Rows are points. Each copy is the shape, with its points in the same order, stretched, turned, moved and blurred by noise. Some copies are also mirrored. Which?

Shape (8 x 2)
[[-20   4]
 [ -2 -12]
 [-43  23]
 [  3   4]
 [-32  39]
 [  9 -29]
 [-31  37]
 [ 13 -18]]
Copy 1 (8 x 2)
[[ -5  16]
 [ -3  -6]
 [-18  44]
 [ 12   5]
 [ -2  52]
 [  3 -28]
 [  1  51]
 [  8 -21]]
Copy 1 is: only turned
Copy 2 (8 x 2)
[[-32   7]
 [-11 -15]
 [-47  28]
 [ -3   2]
 [-34  41]
 [ -6 -32]
 [-35  36]
 [  4 -22]]
Copy 2 is: only turned
Copy 3 (8 x 2)
[[ -7 -25]
 [-13   1]
 [ -4 -54]
 [  6 -11]
 [ 15 -60]
 [-21  19]
 [ 14 -57]
 [ -8  14]]
Copy 3 is: mirrored

Shape (7 x 3)
[[-39  -1   5]
 [ 22  -4  14]
 [  4  -1  16]
 [ -6  19  -4]
 [ 49 -36  -9]
 [-40   4 -38]
 [ -3 -37   4]]
Copy 1 (7 x 3)
[[-14 -43 -14]
 [  4   8  36]
 [  0  -9  19]
 [ 17 -14   0]
 [-12  60  30]
 [  8 -25 -56]
 [-32   1   7]]
Copy 1 is: mirrored
Copy 2 (7 x 3)
[[ 15 -14  27]
 [-19   3 -19]
 [-21   1  -4]
 [-14  21  12]
 [  8  12 -49]
 [ 39  13  41]
 [ 21 -18 -14]]
Copy 2 is: mirrored
Copy 3 (7 x 3)
[[-28  18  28]
 [ 24 -25  18]
 [ 11 -14  26]
 [ 14  12  20]
 [ 32 -51 -27]
 [-22  37 -10]
 [-16 -28   1]]
Copy 3 is: only turned
Copy 4 (7 x 3)
[[-39  25   6]
 [  2 -19  20]
 [-10  -7  20]
 [ -5  21  16]
 [ 27 -47 -10]
 [-21  44 -20]
 [-18 -22 -10]]
Copy 4 is: only turned

Shape (10 x 4)
[[  6 -11   0 -24]
 [  7  -4   8 -20]
 [ -6 -12 -22   9]
 [ 22 -40  13 -18]
 [ -1 -26 -15 -14]
 [ -6  28   6  47]
 [  9 -19  10 -22]
 [-21  32  -9  43]
 [-30   7  13  21]
 [ -3  22   1  15]]
Copy 1 (10 x 4)
[[ -3  17  -8  -7]
 [  4  21  -4  -7]
 [ -4 -24  -7  28]
 [ 16  35 -35  -1]
 [-15  -2 -19   7]
 [ 42 -28  31  32]
 [  8  31 -16  -5]
 [ 22 -41  42  41]
 [ 17   7  31  45]
 [ 23 -16  30   8]]
Copy 1 is: mirrored
Copy 2 (10 x 4)
[[ 10  -1   9 -34]
 [  1   4  11 -29]
 [ 23 -17  -6   6]
 [ 34  -4  43 -39]
 [ 26 -17   7 -26]
 [-12   0  -6  60]
 [ 12  -4  22 -37]
 [-14 -10 -25  58]
 [-17 -33  -1  22]
 [-10   4  -7  21]]
Copy 2 is: only turned
Copy 3 (10 x 4)
[[ -9 -10  17 -10]
 [ -3  -7  23   2]
 [ -2   2 -25 -17]
 [  4 -53  20 -15]
 [-14 -14  -5 -23]
 [ 30  25 -28  37]
 [ -5 -24  22  -6]
 [ 15  40 -39  28]
 [-12   8 -18  27]
 [ 11  25  -6  19]]
Copy 3 is: only turned
Copy 4 (10 x 4)
[[  4  12 -16 -23]
 [ 13  13  -6 -21]
 [-26  -4 -14   3]
 [ 19 -19 -27 -34]
 [-13  -2 -26 -21]
 [-11  -7  42  28]
 [ 12   3 -15 -30]
 [-27   4  40  32]
 [-18  -4  32 -14]
 [ -6   9  20  11]]
Copy 4 is: only turned

Shape (12 x 6)
[[-15   9  -1  14  18   1]
 [ 17  -5 -33 -25 -16  20]
 [ 16 -14   4 -23 -28 -12]
 [ 21 -17 -38 -17 -21   5]
 [ -1  10  -5   7  11  -1]
 [-21  -1   9   7  14  -9]
 [ -7  -1  -7  11  -3 -23]
 [ -9   7 -11   1 -22  19]
 [ 23 -13 -28 -36 -35  24]
 [ 26   4  10   0 -13 -20]
 [ 23 -13   3   3 -32  -5]
 [ -9  23 -22  -7  -8  -3]]
Copy 1 (12 x 6)
[[ -9  -3 -15 -11  -1  25]
 [ 24  16  -3 -23  12 -28]
 [ 12 -14  30 -11   2 -20]
 [ 34   2  -2  -9   4 -32]
 [  0  -1  -7 -17  -6  18]
 [-17 -14  -6  -8   4  22]
 [ -2 -18  -6  -2 -13   3]
 [ -7  19  -5  -1   0  -9]
 [ 29  17  15 -17  16 -42]
 [ 13 -10  29 -13 -21   4]
 [ 19  -1  29   6  -9 -11]
 [-10   5 -16 -21 -14 -10]]
Copy 1 is: mirrored
Copy 2 (12 x 6)
[[ -5  29 -14  16  -1 -12]
 [ 25   1  -2 -10   3  47]
 [  8 -29  12 -19   9  14]
 [ 32 -22  -4  -4   4  41]
 [  3  17  -9   8   9  -3]
 [ -7  15 -12   6  -5 -24]
 [ -5 -16 -16  14   3  -1]
 [ -4   5   5   5 -15  22]
 [ 30 -15  10 -22   3  51]
 [ -5 -21  13   2  34  -2]
 [  2 -34  16   5  10  15]
 [ -4   2 -23   4   7  31]]
Copy 2 is: mirrored
Copy 3 (12 x 6)
[[ -8   1   0  12  27   9]
 [ -1  -2 -27  -6 -37  -4]
 [  6  -2  19 -15 -33 -16]
 [  3   7 -14   6 -46 -15]
 [ -3   7   0   5  14   8]
 [ -9  -7  12   7  24  -3]
 [-10  19  13  10   4  -9]
 [-24  -2  -9   0 -18  13]
 [  2 -10 -19 -14 -60  -8]
 [ 16  20  27  -7 -10   2]
 [  6   9  24   3 -37   3]
 [-23  17 -17 -11   0  -2]]
Copy 3 is: only turned
Copy 4 (12 x 6)
[[-22   7 -19  -4  19  -4]
 [ 24   7  -6 -31 -27  10]
 [  8 -22   8  13 -32   3]
 [ 15  -8 -18 -23 -32  13]
 [-11   6 -18  -1   7  -6]
 [-29  -7  -8   0  15  -7]
 [-27 -10 -24   8  -6   1]
 [  0  15  -1  -7  -6  22]
 [ 36  -1   8 -25 -39  17]
 [  5 -13 -12  32 -16  -6]
 [ 13 -21  -7  24 -20  17]
 [-14  23 -14 -13 -15   0]]
Copy 4 is: only turned

Shape (13 x 8)
[[-15 -29  -4   3  14 -12  18  -3]
 [-12   9 -17  -2  -3  -9  11  -3]
 [-14   7 -19   0 -10  55  -1 -18]
 [-11   3 -14  60  -4  10  -1   4]
 [-12   5  14 -12   3 -18 -12 -10]
 [  0 -28 -16  -5  18 -10   8 -23]
 [-13  14 -17  -8  -3   4 -10 -10]
 [  1  11 -20 -11  -7 -10   1   6]
 [ -7  -5 -15  12 -11 -22 -27   1]
 [ -3 -14   8  -3  -2  -8  18   9]
 [ 60  13  21 -10  -9 -14  12   3]
 [ -8   1  -9  22  18  13  -7   8]
 [ -6  10 -18  -6  -3 -23  18  -8]]
Copy 1 (13 x 8)
[[-29 -16   8  -8 -10  -4  11  -5]
 [  2  -5 -22  -4 -13   2   2   1]
 [ 19   4  -6  14  21  47   9 -32]
 [  4 -34  12  47  -9  22  -6  10]
 [-12  25  -3  -3  -1 -22   0   4]
 [-25 -22   3  -9   6 -17   5 -26]
 [  5   8 -21   2   4   7  -8  -5]
 [ 13  -3 -22 -14  -9   2 -10   5]
 [ -3  -1   2  11 -11  -7 -35   4]
 [ -4  -2   9 -16 -13   0  13   5]
 [ 43  -8  10 -27   4 -39  20   4]
 [ -5 -17   6  18  13  15  -3  11]
 [  1  -9 -30 -13 -21 -12   5   1]]
Copy 1 is: only turned
Copy 2 (13 x 8)
[[-14 -20  17 -11   6 -28  -3  -1]
 [ -7  -4  -7 -24  -2 -20 -11  -3]
 [ 48 -30 -13 -12  13   8 -30 -21]
 [ 23   9   6   0  21 -32 -49  -3]
 [-23   2   0 -18 -18   4  -3 -18]
 [ -8 -24  -4   5  -6 -37  12 -14]
 [  4 -15 -18 -15 -16  -2 -21 -19]
 [ -5   0 -20 -18 -14  -8  -6   9]
 [-12  -2 -10   3 -28 -14 -21   0]
 [-11  -5  19 -18   9 -10   0  14]
 [  5  37  -8   0   0   1  30  32]
 [ 11  -3 -13   1  19 -10 -31  -5]
 [ -3  -1  -4 -31 -11 -29   1   0]]
Copy 2 is: mirrored

Shape (15 x 9)
[[-25 -26   0 -16  -7 -11   7  28  -3]
 [ 21 -14  -5  10 -13  -6   2 -13  21]
 [ 10  -4  -3  31   0  16  37  10 -21]
 [-15 -25  19  -8   4  20  37   4   2]
 [  8  20   1  19   2  14  20  -6  16]
 [-16 -32 -16  25  10 -10   0 -11  27]
 [ 11  12 -24 -16   3   9  15   1   4]
 [ 18  -6  21   0  33  22  -4 -20   4]
 [ -8   6  14 -17  28 -12   4  20   1]
 [  2  21 -30 -11 -10   7   2  25 -24]
 [-30  -3  15   5  -6  -9  -5 -16  25]
 [-13   3  -9  17  -2 -10  40   0 -17]
 [ -2   7 -32  19   8  21  25 -22   0]
 [ 11 -33 -32 -13   0 -17  15   2  25]
 [-20 -12  14   3  26 -25   3 -18  11]]
Copy 1 (15 x 9)
[[  2  -8 -12   3  13 -24  27  43 -15]
 [  5 -28   2  -6  -7  -4  11  -9  30]
 [ 19   8  13  28 -33  30  38 -14   9]
 [ -3   4  18  -1  -6   6  55  13   0]
 [-11   4   7   9 -15  16  19 -25  25]
 [-18 -43 -14   9  -1  -8  29   2   3]
 [ 13   8 -14 -10   4  -1  17 -24  -1]
 [ -4 -13  38  -1  19  15  17 -27  14]
 [-13  12  -1  19  34 -26  26   1   3]
 [ 18  20 -20  11   1   1  -9   2 -17]
 [-37 -14   9   2  -1 -22  11  14   5]
 [  7  11   2  31 -24 -14  34  -9   0]
 [ -1  -9  -1   2 -35  20  23 -42 -12]
 [ 21 -34 -31 -18   0 -19  40  -3   1]
 [-25 -27  14  18  13 -35  27  -7   5]]
Copy 1 is: only turned
Copy 2 (15 x 9)
[[-26 -29   1  -3  -5   8  11  19 -12]
 [  0 -15  -6   5 -16 -23   3 -28  -8]
 [  7  13 -32  16  -3  23   9 -19 -39]
 [-19 -12 -12   1  10  24  43 -15 -11]
 [ 15  14 -22  19   0  -3  13 -13  -3]
 [-22 -33 -15  26   9 -15 -10 -27   3]
 [ -4  16 -37  -9 -13 -11  11  -1   4]
 [ 13 -13  -7 -28  22  -3  13 -22   2]
 [  0  -8  -8  -5  19  -1  23  29   5]
 [ -9  28 -26  -9 -25   9  -9  22   3]
 [-16 -13  29  25  13 -11   7 -17  20]
 [-21  19 -24  20   4   1  16  -8 -23]
 [-11  23 -45  13   1 -10  -2 -32  -1]
 [-26 -29 -39  -3 -19 -28   5 -10  -9]
 [-17 -22   8  15  34 -26   8  -4   1]]
Copy 2 is: only turned
Copy 3 (15 x 9)
[[ -5 -15  -7 -35   6  -2 -30  40 -10]
 [ 16  -6 -34 -13   1  -7   3 -10  12]
 [ -2 -50 -15  19 -24 -23   0   1 -22]
 [-23 -47 -17 -30 -32  15   2   5  -5]
 [  3 -11 -22   6 -18  11  29   0 -14]
 [-20   4 -50 -15   1   0 -12  10  32]
 [  7  -4 -21  -8   5  18  -1  -7 -44]
 [-17 -12   4   5 -26  29  -4 -32  19]
 [-20  -9  15  -9  13  28 -12  28  -2]
 [ 22   5   3   4   2   4 -21  17 -60]
 [-19  18 -25 -25 -19   7   8  21  20]
 [-22 -28 -16  -1  -6 -24  11  20 -29]
 [-17  -6 -42  12 -17   1   8 -16 -32]
 [  9 -11 -50 -32  31   7 -12  -4  -7]
 [-45   0  -5 -14  11   7   5  12  24]]
Copy 3 is: only turned
Copy 4 (15 x 9)
[[-18 -26  13   6  12 -11  23  -6  11]
 [ 17 -22 -24  18  12 -19 -15  -6  21]
 [ -3   7 -27  27  24  31  12   9  -6]
 [ -4 -12   2  31  14  16  23 -40  11]
 [ 10  13 -18   1   8  14 -13 -12  20]
 [-17 -36   1  25  31 -11 -38 -16  14]
 [ 19   6 -17 -16  33  -7  13  -5   9]
 [ 33  -8  15  24   0   5 -12 -24  -5]
 [  5   8  31   3   4  -8  12   2  13]
 [  4   9 -16 -35  20  -1  26  23  -8]
 [-17 -13   5   2 -15 -14 -27 -37  22]
 [-23  21 -25  15  26   3   7  -7  -3]
 [  0   7 -28  -2  45   9 -17 -23 -10]
 [  9 -30 -13  17  55 -33   2  -5  24]
 [-12   0  18  25   5 -24 -24 -24   6]]
Copy 4 is: only turned

Shape (16 x 11)
[[  6 -18  -2  -2  -4  12  26 -27  13 -27  13]
 [ 25 -20 -25  24 -26  -7  29 -25  10 -26 -27]
 [-11  10  17   8 -27 -24 -23 -10 -32  -3  -9]
 [-20  25  -6 -15 -15   2   1  -8  10   5  -6]
 [-27 -23 -11 -23  27  -4  10 -27  17 -25 -11]
 [  1 -15 -30   2 -18 -11   1  25   4  14 -16]
 [-11 -13 -27  -3  18  14   2   9 -18   0  19]
 [ 24  22 -19  28  28  24 -12  27 -20  -5 -17]
 [ -8  -8 -15 -23  -4  31   5 -12  21  -2 -30]
 [ 28  12  25  -8  27 -10 -22  20 -19   8 -27]
 [ 31   7  -4  30  17  -2  22 -23   4  22  19]
 [  4  10  20 -17  16  24   4   8 -12 -30  16]
 [ -3  12 -24 -25  12 -17   0   7 -24   5  -3]
 [ -9 -29  21 -12 -24  20  24   8  21  24  13]
 [-20  -1   0  -6   3  -6 -12  21  20   6  -4]
 [ 31 -23 -24  -4 -30  -6  -1 -22   2   3  24]]
Copy 1 (16 x 11)
[[  0 -30  31 -10 -32  10  14  18 -12 -13  18]
 [ 20 -36  28   9 -58 -14  30 -22 -17 -16  -9]
 [  0  15  -3  -1  28 -17  20 -26 -30  18   9]
 [ -9  16 -23 -20 -13   2   9  11 -11   1   7]
 [ -9  -9  22 -31 -14   4   6  24  19  -5 -32]
 [ 23 -11 -21  27  -8  -2  25  -7  27  -6  -8]
 [ -4 -19 -21   5  26  13  16  18  12 -29  -4]
 [  5  -6 -34  54   8  -2 -24   2 -33 -33 -26]
 [ 17 -19 -19 -20 -35  32  -5   3  -2   4 -22]
 [ -1  -7 -18  35  25 -22 -49 -10 -14  26 -13]
 [-33 -11   1  22 -21  -7 -12 -19  -7 -30  40]
 [ -1 -25   3   7  17  11 -15  45 -36   2  10]
 [ -9  -9 -31 -13  21 -30   6  17   9  -7 -13]
 [  5 -26   2  11 -13  45  20  -2  11  24  46]
 [  9  19 -12  20   5   9   2  16  22   4  -1]
 [ 31 -31   2 -13 -16  -5  14 -16  13 -19  46]]
Copy 1 is: mirrored
Copy 2 (16 x 11)
[[-24  -3  -8   0   4   0 -12 -21  -9 -28   8]
 [-35 -31 -14  -7  29  -9  15   0 -10 -35  -7]
 [-25   0  26   9  13 -15   6  14 -24  30   2]
 [-12   7   4 -12   5  11   2  -7   9  21 -10]
 [-21 -18 -34   4 -13   0 -28 -31  -9   0 -18]
 [  2 -39  -4 -19  -1   6   6  23   2   2  10]
 [ -8 -17 -13  10 -14  17 -10  -3   2   7  34]
 [ 24  -2 -19  21  18  36  30  25  -7   4  31]
 [-12 -18 -13 -15   5  33 -11 -22 -12   1 -15]
 [ 39   0   7  15  -4   5  30   7 -25  17  -3]
 [ -4 -10  10  26  17  -3  25 -10  28  -6  13]
 [  7  28  -7   9 -10  21  -3 -11 -27  -7  23]
 [ -1  -6 -14  -4 -12  -2  17  -8   0  30  17]
 [  1 -16  33 -15 -24  15  -9  -7   3 -18   5]
 [ 13 -11  -3  -6  -7  11 -13  16   6   6  -6]
 [-12 -38  14 -13  20 -25  -2 -19  -1 -13  27]]
Copy 2 is: mirrored
Copy 3 (16 x 11)
[[ 11  14   1  26   1  26  -2  15  10 -37 -18]
 [ -1 -11 -11  60 -36  28  11  19  16  -1 -40]
 [-16 -40  20   4  -9 -17  18 -32 -15  -3 -15]
 [  5   8   7 -20 -13 -24  17   1  16   1 -22]
 [  6  10 -33 -22  12  39  20  -5  24 -25 -31]
 [ -1 -29 -28   9 -20  -2  13  28  10  23   6]
 [  5   3 -41 -16 -14   2  -5  11 -22 -18  14]
 [-14  -2 -35  -4 -16 -18 -53   1 -41  23 -29]
 [ 14   0  -5 -26 -26  16  -9  22  34   1 -23]
 [ 11 -28 -10 -11  17   2 -34 -31 -24  43 -22]
 [ 10  38 -18  48 -12  -6 -12 -24 -14   7   4]
 [ 11   3   7 -18  28   3 -32   6 -30 -27 -21]
 [ 30 -12 -34 -14  -2 -19  15 -12 -22   6 -14]
 [ 13   5  24  -8  -3  30   9  29  13   1  42]
 [ -8  -5 -14 -24  14  -5   2  12  12  11   0]
 [ 27 -23 -14  42 -17 -13   1   0  23 -32  16]]
Copy 3 is: only turned

Shape (16 x 12)
[[  8 -36  26   4 -11   4  25 -16  -3   6 -30 -17]
 [ 28  -1  31  -9 -10 -23  20  33 -10  13 -36  27]
 [-17  16  -2   8   9  13 -11  -2   8 -17  29 -18]
 [ 28  -1  12   9  -5   8 -14   0   5  10 -27  26]
 [ 17 -11   7  -3   1  -7   4  49 -13  21 -18  20]
 [-14  15 -17  -8  15  15   1   2   3  -6  22   1]
 [-24   0 -30  16 -12   1  19 -10  -7 -26  20  12]
 [ 16 -14  -4  12   9  17  22   0 -15  -2 -38 -31]
 [ -7   0 -10   1  -2   8  16  10  22 -31  14  -7]
 [-14 -10  27  26  -7 -14  -4  17   0  15 -49  14]
 [  4   6 -10  -2   4 -12 -10  -1 -20 -21  15 -23]
 [-25   0 -14 -31 -20   4  10   9 -11 -16 -20  -6]
 [-19  12 -27  -5  17 -14   4 -13  13   0  23  -6]
 [ -7 -17 -28   1  14 -15   0  -3  19 -34   1   6]
 [-13 -25   7   0  16   7   2  -2  -7 -15  -3  16]
 [ 15  23  24  -1  23  -4   9  19 -14   0 -23  19]]
Copy 1 (16 x 12)
[[ -6  12  12  21   6 -46   3  -8  34 -11  -7  15]
 [  3   6  36 -20 -32   5   3  -4  28  20  10 -12]
 [  0  -6 -16   9  33  14  -2  28 -15  15   3  13]
 [ 22   0   2   6 -20 -12   9   4   2   3 -14   0]
 [  5   1  20   2 -26  18  -8  23   4  32  24 -21]
 [ -7   9 -19   9  24  19  -6  14 -13  19  -2  -9]
 [ -8   3 -15   2  23  35   4  -4 -10 -28   6 -23]
 [  6  38  25  18  20 -35 -20  25  14  -4  -6  -8]
 [ -5  12 -13   3  22  27 -12  24  15   2 -16   3]
 [  5   7  48  23 -14   3  25   5   2   4  -5  19]
 [-13 -18   0 -31  26  -2 -19  22 -11   6  22   0]
 [-11  30  16 -10   6  17 -29 -28  14  13  -1   6]
 [-33  14 -25  -6  20  27  18  17 -15   6  -9  -2]
 [-26  -6  -8  -2  11  23  -9  32  -2 -12 -27 -11]
 [ -4 -20   0  21  12  -2  -3   2   2   9  -6 -10]
 [ 13   6  28 -14   7  11  12  19   4  31  -6 -16]]
Copy 1 is: only turned
Copy 2 (16 x 12)
[[  0   7  51 -25 -14  14  24  -1 -27  30 -11  32]
 [ -5  43  20 -57  -8  34 -16 -31  -9  20  21   0]
 [  6  -4 -12  35   4  -6  16  36  15 -36  -3  -7]
 [ 17  -9  13 -22   0  23 -26  -5   9  12  27 -13]
 [-10  34  -4 -28   6  12 -22 -11   1  29   9   1]
 [-12   0  -2  28 -15 -14  -3  21   9 -27  -4  -7]
 [ 32  -8  -8  24 -33 -12   3   6  -4 -19  -7  12]
 [  8  18  43  14 -12  21  14 -17   2  43  -6  26]
 [ 12  10 -14  16 -19   5  21  22 -13 -19  16  -5]
 [  9   5  25 -20  16  38 -28 -18 -24  10  18  20]
 [  7  11  -9  13  13  -6  35 -10  17  -8  -4   0]
 [  1  20   8   5 -23 -21  15 -20 -15 -20  36  27]
 [  3  -4   9  24 -10 -23   0   2 -12 -29 -26 -13]
 [  9 -17 -14  15 -11   2   5 -14 -33   0   2 -14]
 [-14 -18  -8   2 -15  10   8   8 -22   5   0  15]
 [-29  20  16 -14  -9  37 -13 -14  12   7   7  -5]]
Copy 2 is: only turned
Copy 3 (16 x 12)
[[-37   3  17   0   8  17 -13   9   4 -34  22  -8]
 [  5 -13  55  10 -24   2 -10  -1  37  -4  20 -28]
 [ -2  17 -15  11  25  -9  -2  12 -11  15  -3  22]
 [ -5 -11  28  28 -20   0  10 -28  30 -14   6  -1]
 [ -2  -8  42  22 -19   1 -14 -16   4   0  13 -27]
 [  2   6 -17   2  14  -6   8   7 -11  20 -14  -1]
 [  9  39 -24 -10  12  28  11   3  -9  21  -6 -19]
 [-19  -8  16  -2   4   5 -36 -14   5 -40  13  -7]
 [  9  27 -10   3  13  -2  -1  21  -3  -1   0 -13]
 [  2  -3  37  23   6  12  -1 -24  20 -24  60 -19]
 [ -4  21  -9   2  -7   6 -19   7 -12  22   2  31]
 [ 13   6  14 -14  -3  14   2  13 -18  -6  13  -1]
 [  8  11 -43   3   9   6  17  18  -6  34   1  -6]
 [  9  43 -34   4 -12   9  11   1  -8   5  25 -18]
 [-25  29   0  -3   8   4   6 -10 -17  -6  24 -14]
 [  5 -12  37  -1  -2 -20 -10 -11  33   1  16 -14]]
Copy 3 is: mirrored
